Each point is reached from the start by the listed moves, each made once or not at all, plus a little noise. Say if it took an odd or an even number of moves. Then give how often each move was made.
In the rows, zero is written as 128.

Moves:
(1): [166  93 178  92]
(2): [120 172 107  91]
Start: [142 124 129 179]
Points:
[135 168 107 144] => odd (0, 1)
[181  88 181 141] => odd (1, 0)
[170 133 160 107] => even (1, 1)

Moves:
(1): [186 144 106 148 125 126 118 147  88 132]
(2): [122 176 105  86 104 137  95 122 161 177]
(3): [130 143 164 119 126 124 149 157 139 105]
(4): [117 162 119 180 124 146 128 127 152 128]
(5): [112 131 102 132 223 109 113 142 113 134]
(6): [123 128 141 110 134 210 136 155 102 155]
(7): [110 137 120 105 132 117 174 116 115 138]
(8): [ 67 119 107 103 108 129 140 204  93 125]
(9): [127 122  91 109 133 147 157 141 169 109]
Start: [143 106 160  77 104 124 112 109 102 111]
Points:
[132 155 183 117  96 143 138 137 136  91] => even (0, 0, 1, 1, 0, 0, 0, 0, 0)
[101 205 145  61 171 221  99 177 121 166] => odd (0, 1, 1, 1, 1, 1, 0, 0, 0)
[117 213 153  55  85 129 151 116 152 149] => even (0, 1, 1, 1, 0, 0, 1, 0, 0)
[ 84 101 145  46  85 121 128 186  72 108] => odd (0, 0, 0, 0, 0, 0, 0, 1, 0)
[124 160 108  33 181 119  66 109 118 170] => even (0, 1, 0, 0, 1, 0, 0, 0, 0)
[152 120 159  51 103 143 154 160 154  81] => even (0, 0, 1, 0, 0, 0, 0, 0, 1)

Moves:
(1): [146 131 143 137 128 123 116 122 131 118 115 136 129 142 134 135 132 123
 133 136]
(2): [124 152 103 126 137 123 118 124 151 134 139 139 133 131 138 100 135 140
 136 120]
(3): [111 136 142 137 118 138 130 127 141 132 144 134 123 120 141 129 118 141
 121 130]
(4): [139 136 122 148 161 124 140 146 107 147 120 136 138 125 139 126 127 146
 132 136]
(5): [127 120 126 121 153 135 115 109 133 131 138 106 122 140 132 140 121 136
 116 122]
(6): [133 111 129 142 146 139 134 132 119 116 128 126 120 135 116 122 139 140
 129 116]
(7): [120 143 140 113 138 140 159 121 136 120 115 133 137 137 146 129 116 138
 136 111]
(8): [145 125 134 128 132 133 127 156 143 123 117 124 123 125 144 133 130 134
 141 126]
(9): [139 110 121 127 122 140 131 119 139 137 116 151 119 109 134 147 135 134
 135 133]
(10): [144 136 132 135 114 146 108 128 118 149 119 133 134 131 116 131 120 137
 128 122]
(11): [130 118 125 129 115 124 131 144 142 131 147 132 150 135 129 127 128 124
 112 125]
(12): [119 116 136 121 141 129 112 126 120 119 131 155 135 114 120 140 129 129
 147 130]
(13): [130 135 131 128 132 141 132 124 126 120 122 118 140 134 115 138 135 123
 124 142]
(14): [103 120 106 141 134 136 125 138 158 133  81 138 129 167 129 123 125 115
 121 127]
(15): [140 115 108 116 115 141 120 122 115 117 119 117 136 125 161 136 139 145
 123 140]
(16): [114 147 117 125 109 136 145 145 119 118 131 126 110 135 117 181 130 138
 142 104]
(17): [131 135 147 132 131 124 133 133 127 138 112 128 125 119 136 116 160 135
 129 117]
(18): [138 122 143 128 116 108 126 128 148 137 108 124 140 108 115 133 130 155
 126 131]
(19): [125 115 128 139 107 126 144 128 132 143 124 122 146 141 124 124 121 118
 150 135]
(20): [133 116 130 113 119 138 125 128 125 139 130 133 114 141 126 131 128 132
 123 155]
Start: [120 133 129 127 138 137 131 128 110 147 129 159 127 114 161 155  98 126
 106 107]
Points:
[110 155 143 134 125 178 202 184 115 172 112 173 123 143 200 212  71 178
 154 110] => odd (0, 0, 1, 1, 0, 0, 1, 1, 0, 0, 0, 0, 0, 0, 0, 1, 0, 0, 1, 1)
[156  96 121 140 160 198 102 111 154 128 113 181 142 119 213 191 123 181
 152 129] => odd (1, 1, 1, 0, 1, 1, 0, 1, 1, 0, 0, 1, 1, 0, 1, 0, 0, 0, 1, 0)
[108 146 142 193 124 152 165 219 154 181  67 186 149 175 203 195 121 149
 136  90] => odd (1, 0, 1, 1, 0, 0, 0, 1, 0, 0, 1, 0, 0, 1, 0, 1, 1, 0, 1, 0)
[140 103 124 135 171 153 133 129 142 151   7 225 162 115 214 198 112 186
 131 126] => even (1, 0, 0, 1, 0, 0, 1, 0, 1, 0, 0, 1, 0, 1, 1, 0, 0, 1, 0, 0)
[149 165 136 156 113 156 164 202 182 211  21 201 168 190 190 182 119 195
 150  87] => odd (1, 1, 0, 1, 0, 0, 1, 1, 0, 1, 1, 0, 0, 1, 0, 1, 1, 1, 1, 1)
[161 116 106 154 144 161 121 176 137 206 119 225 180 102 182 159 104 162
 164 113] => even (0, 1, 0, 1, 0, 0, 0, 1, 1, 1, 1, 1, 0, 0, 0, 0, 0, 0, 1, 0)
